Each point is reached from the start by the listed moves, each made 0, 1 or 2 times, or once backwards (-1), plus a little noise. Is the number of moves made odd or even? Then give how often each move was made.

Moves:
(1): [-3 25]
(2): [-26  -2]
Start: [-3  4]
Points:
[17 56] => odd (2, -1)
[-29   3] => odd (0, 1)
[-60  49] => even (2, 2)

Moves:
(1): [20  2  5 -2  0  1 -7 -1 12  3  3 -7]
(2): [  5  16   9   6  -5   7   0  16  -4 -12  -9 -10]
(3): [  2  -3   1   8 -11   6  -3   2   4  -6   6  10]
(4): [  5   0   0   8  -1  -5   9  -2   1 -14   3  -7]
(5): [ 0 -3 -7  8 18  6  1 14 -2  3  0 -6]
(6): [  2  -3   6   3   2  -1  -6  -6  -5 -12 -10  -2]
(7): [  4  -9   5 -11   4   3   2  11   0  -4   3  -3]
(8): [ -6   2 -14   0  -4  -2  -5   7  12  -4  -4  -1]
(9): [ 0  9 -2 -1  8  3 -5 -8 -3 -7  5  4]
Start: [-6 -6 13  0 -5 -3  7 -4 10  1  1  5]
Points:
[-22  17  -3  17  24  -1  12  17  -7 -42 -23 -21] => even (-1, 1, -1, 1, 1, 1, 0, 1, 1)
[  9 -19   8  -1  38  -8  13  13   4 -60 -12 -33] => even (0, 0, -1, 2, 1, 2, 2, 1, 1)
[ 27 -16 -19  -5  22  -3 -11   8  54 -11  18 -14] => odd (2, -1, 0, 1, 1, 0, 1, 2, 1)
[ 45   3  26  27  53   2  -6 -19   1 -17  -8 -34] => odd (2, 0, -1, 1, 2, 2, -1, -1, 1)
